Each row is a point. The window is the flat piece filled in between its corners: a triangle in 3 columns, a solid with four corners in 4, and so on. A path goes straight from each point to the next, and from the last back to the first. After which points does the path pass through the window?
In the rows, 128 means zero.

Window (3 x 3):
[[156 189 148]
 [156 123  99]
 [ 67 108 110]]
Path:
(1): [170 197 119]
(2): [214 202  95]
(3): [146 158 152]
(4): [145 163 179]
(5): [144 196 129]
(6): [168 208 107]
(7): [139 138 163]
(8): [141 162 152]
Through the window after points: 6, 8

Window, 4 rows:
[[ 63  54  75 100]
 [116 135 108  88]
 [ 58 208 104 148]
 [198 130 159 139]]
Path:
(1): [126 183  39 124]
(2): [ 86 195 159 137]
(3): [ 72 176 131 117]
(4): [111 179  71 156]
(5): [176 152  59 114]
(6): [ 92 152 159 147]
(7): [109 159 187  82]
(8): [136 163  99 125]
(9): [121 153  86  85]
(10): [106 117 132 103]
(11): [102 197 152 146]
(12): [125 215 109 145]
Through the window after points: 3, 5, 9

Window (6 x 6):
[[ 42  73 111 136 112 214]
 [105 129 219  57 121 121]
 [162  39 160  73 130  92]
 [193  68 117  57  78  77]
 [186 170 135 112 142 171]
 [120 133 101 192 107 154]]
Path:
(1): [104 159 106 110 172 116]
(2): [153  84 136  92 141  95]
(3): [148  73 153  89 102 159]
(4): [188  75 158  80  63 111]
(5): [127 103  92  76 141 115]
(6): [130  94 134  62 130 124]
(7): [180  94 169 114  93 146]
(8): [221  94 233  75  98 165]
(9): [109 101 127  47 132  83]
(10): [146  93 105  36  99  75]
(11): [165  56 158 145  95 162]
(12): [165 107 141 139  67 170]
(13): [143  76  69 115 137 119]
(14): [115 128 163  90 151 132]
(15): [123 128 170 137 109 176]
(16): [136  75 174 129 107 156]
Through the window after points: 2, 4, 10

Window:
[[ 86  94  72  93 172 143 155  92 114]
 [ 63 118 100 168 135  39 145 168  71]
 [155 117 121 130 116 188 170  68 118]
 [ 99 187 140 106 171 120 130 165 150]
 [ 72 108 136 184 114 146  50 138  99]
 [197  98  88  32 171 112 130 143  61]
 [ 58 110 184 101 163 120 136  75  71]
 [164  83 221  67 179 138 182 137 174]
 [190 164 121  16  49 122  33 201 200]]
Path:
(1): [118  90 120  30 105 159 145 183 102]
(2): [108  98 114 111 108 192 189 158  51]
(3): [ 86 113  83  98 196  90  93  70 169]
(4): [ 84 147 112 136 151 106  93 105 125]
(5): [103  79 147 135  84 144 179 203 106]
(6): [ 99 150 139  79 118 138 119 155 127]
(7): [151 119 132 107 150 112  83 137 156]
(8): [109 138 130  99 157  32  68  80 118]
(9): [115 128 117  89 102 167 123 171 119]
(10): [105 119 137  78 142 179 217 183  94]
(11): [143 139 104 144 143 119  70  36 155]
(12): [112 131 108 111 140  72  80  68 115]
(13): [112 152 104  93  94 178 119 234 111]
(14): [ 46 130 150 121 105 147 148 200  82]
(15): [194 131 132  85 159  91  78  85 148]
(16): [137 150 112 129 151 117 116  98 143]
Through the window after points: 2, 6, 10, 16

Window:
[[155 170  79 179 165 133  98  84 138 111 106]
 [ 96 159  68 174 170 149 127 172 106 233 183]
 [ 83 106 163 210 171 157 185 115 162  79 137]
 [ 94 141  79 146 112  89 195 142 168 106  33]
 [ 76 110 166 150  68 129  82  95 154 112 155]
 [176  83 181 111  84 173  86  75 194 117 142]
 [142  41 174  92  72  86 158 171  80  69 202]
 [133 165 100 190 142  63 102 165 162 197 142]
 [117 178 167  88 100 165 241 127  81  81 214]
 [169 124 168 159 142 139  84 223 101  42 102]
 [ 77 102 178 117 114  35 106 139  96 168  98]]
Path:
(1): [147 145 152 187 116 103 106 100  54 159 144]
(2): [148 134 146 159 112 137 155 162  87 105 139]
(3): [ 97  77 100  86 166  57 138 148 202  78 122]
(4): [ 94 160 105  94 153 116  80 157 182  95 130]
(5): [163  84 152 212 105 116 126 118 113 134  97]
(6): [144  92 127 226  86 163 169 171  97 116 115]
(7): [111 151 140 122 166 117 106 125 165 100 157]
(8): [ 70 113 107 113 141 117 140 194 180 146 126]
Through the window after points: 8
